Each point is reached from the start by the listed moves, each made 0, 1 or 2 times, or once backwards (-1), plus a little noise. Say if it took an odd or an even number of moves. Then give how often each move was made.

Moves:
(1): | 16.2 |  0.9 | 21.0 |
(2): | -13.6 |  23.1 |  12.6 |
Start: |  2.0 | -1.1 |  3.1 |
Points:
| -14.1 |   0.2 | -17.1 | => odd (-1, 0)
| -5.1 | 46.1 | 49.8 | => odd (1, 2)
|  14.9 | -23.0 | -10.3 | => odd (0, -1)

Moves:
(1): | 10.4 | 12.4 |  4.3 |  0.7 | -3.6 |  6.7 |  2.1 |  1.2 |  3.2 | 10.7 | -5.7 |
(2): | -12.6 |  19.4 |   6.4 |  -4.2 |   6.9 |   2.3 |  -0.1 |   7.4 |   9.4 | -22.7 |   3.2 |
(3): |  -6.8 |  -4.5 |  29.9 | -17.6 |   6.3 | -10.5 | -20.1 |  -6.4 |   0.7 |  -9.8 |   0.5 |
(4): | -7.5 | -3.9 | 15.9 | 23.5 |  1.6 |  1.9 | -9.4 |  6.1 |  3.1 |  4.0 |  7.3 |
(5): | -11.2 |  -2.8 |   0.1 |  -0.6 |  17.3 |  18.1 |  -0.3 |  -7.9 |   8.9 |   2.3 | -18.8 |
(6): |  -0.7 |  -3.5 |   2.5 |   1.4 | -13.8 |  25.0 |  -7.4 |   4.7 |   9.5 | -15.9 |  -7.4 |
(7): |  -6.6 |  -3.8 |   5.5 |  -3.4 |  -8.4 |   2.4 |  21.1 |  13.3 |   1.3 |   7.7 | -12.8 |
(8): |   7.2 |  -5.9 |  -5.8 | -12.8 |   6.1 |   4.3 |  -9.4 |  25.3 |  12.8 |   6.6 |  -4.0 |
(9): |  -9.1 |  -0.3 |  -2.4 |  -2.7 |  -8.7 |  -6.5 |  -3.0 | -10.4 |  19.0 |   8.2 |   8.2 |
Start: | -6.7 | -1.4 | -0.2 | 17.0 | 14.4 |  0.3 |  3.2 | -0.3 | -9.6 | -5.6 | 13.6 |
Points:
| -21.7 |  35.2 | -22.9 |  27.4 |  -5.4 |   6.9 |  19.1 |  -7.4 |  38.9 |   8.8 |  26.3 | => odd (1, 1, -1, 0, 0, 0, 0, 0, 2)
| -10.4 | -24.0 |  27.1 |  49.7 |  25.0 | -32.7 |   3.8 |  62.4 | -30.3 |  11.8 |  35.9 | => even (-1, 0, 0, 2, -1, -1, 1, 1, -1)
| -23.2 | -21.7 |  33.2 | -34.3 |   6.7 |  45.6 |  -2.9 |  58.4 |  61.0 |  18.0 | -44.4 | => odd (1, 0, 1, 0, 1, 1, 2, 2, 1)
|  10.2 | -17.0 | -13.5 |  26.1 |  56.1 |  -6.4 |  -8.7 | -24.5 | -40.7 |  18.9 |   5.3 | => odd (0, -1, 0, 0, 1, -1, -1, 0, -1)
| -28.7 | -30.2 |  71.9 |  25.3 | -12.1 |  14.4 | -74.6 | -52.4 |   8.6 | -36.1 |  28.4 | => odd (0, -1, 2, 1, 0, 2, -1, -1, 1)
